Each row is a point. Each copy is the shape, with its points in the same order, turned, moved and blurred by noise. Say if it was mirrored as well.

Shape:
[[ 19  52]
 [ 38  49]
 [ 56 -14]
 [-32  55]
 [ 15  -6]
 [ -4 -84]
 [-37  31]]
Copy 1:
[[ 10  31]
 [ 36  33]
 [  9 -26]
 [-21  78]
 [ -7  -9]
 [-84 -62]
 [-44  58]]
Copy 1 is: only turned
Copy 2:
[[ 23 -63]
 [ 44 -61]
 [ 58   3]
 [-28 -67]
 [ 17  -5]
 [ -2  73]
 [-32 -41]]
Copy 2 is: mirrored
Copy 3 (7 x 2):
[[ 55  10]
 [ 58  32]
 [ -3  56]
 [ 55 -32]
 [ -7  13]
 [-76   2]
 [ 32 -43]]
Copy 3 is: mirrored
Copy 4:
[[ 45  45]
 [ 32  59]
 [-31  40]
 [ 73   0]
 [ -3   7]
 [-63 -44]
 [ 54 -14]]
Copy 4 is: mirrored

Shape, 7 rows:
[[ 38  12]
 [-26 -65]
 [-15 -23]
 [-51  28]
 [-38 -51]
 [ 80 -29]
 [ 23 -45]]
Copy 1, 7 rows:
[[ 50 -40]
 [-18  37]
 [ -9  -3]
 [-41 -55]
 [-29  25]
 [ 77   3]
 [ 28  23]]
Copy 1 is: mirrored
Copy 2:
[[ 49  20]
 [-52  13]
 [-17  -4]
 [  0 -73]
 [-61   0]
 [ 43  72]
 [ -6  36]]
Copy 2 is: mirrored
Copy 3 (7 x 2):
[[ 28  14]
 [-72  25]
 [-30   2]
 [-26 -63]
 [-65   1]
 [ 33  64]
 [-21  38]]
Copy 3 is: mirrored
Copy 4 (7 x 2):
[[ 35  -7]
 [-17 -93]
 [-10 -52]
 [-54  -6]
 [-30 -78]
 [ 83 -43]
 [ 29 -65]]
Copy 4 is: only turned

Shape, 7 rows:
[[  9  13  20]
 [ 34  13  37]
 [ 14  35  32]
 [-54 -55 -27]
 [-84 -41  -1]
 [-77 -10 -46]
 [-79 -15  -5]]
Copy 1 (7 x 3):
[[ 14  26   8]
 [ 36  32  16]
 [ 24  43   3]
 [-62 -38  -8]
 [-90 -11   1]
 [-71 -11 -55]
 [-80  14 -12]]
Copy 1 is: only turned
Copy 2 (7 x 3):
[[ -4  31  29]
 [-18  47  44]
 [ -7  49  13]
 [ 58 -54  51]
 [ 92 -29  37]
 [ 65 -58  -3]
 [ 77 -22  12]]
Copy 2 is: mirrored
Copy 3, 7 rows:
[[ 18  -3   5]
 [ 41 -14  12]
 [ 16 -11  28]
 [-31  57 -72]
 [-36  81 -47]
 [-74  38 -54]
 [-47  66 -27]]
Copy 3 is: mirrored

Shape (7 x 4):
[[-19  16  47  37]
 [-47  -8  -6  54]
 [ 42 -13 -47  41]
 [-17   8   5  -2]
 [ 54 -50 -34 -26]
 [ 35  51  52 -42]
 [ 37 -51 -18  -1]]
Copy 1:
[[  6  34  24  51]
 [-28 -22  39  53]
 [-73   2  19 -30]
 [ -2  -4 -11  22]
 [-17 -17  -2 -78]
 [ 31  66 -60   0]
 [-13 -12  19 -56]]
Copy 1 is: mirrored
Copy 2, 7 rows:
[[ 36 -30  55  51]
 [ 32  30  42  41]
 [ 68  36 -22 -20]
 [  5  -6  11  20]
 [ 17   5 -11 -79]
 [ 13 -95  -4  16]
 [ 35   9  18 -49]]
Copy 2 is: mirrored
Copy 3 (7 x 4):
[[-36  24  43  39]
 [-45  17 -21  38]
 [ 32 -40 -22  37]
 [ -4  27  13   1]
 [ 43 -55  -5 -33]
 [ 45  39  90  -7]
 [ 14 -51   0 -18]]
Copy 3 is: only turned
Copy 4:
[[-27  56  38  -4]
 [  9  14  64 -29]
 [ 25 -35  17  44]
 [  7  29   0 -19]
 [ -2 -51 -49  17]
 [-19  81 -56  24]
 [-14 -44 -19  11]]
Copy 4 is: mirrored
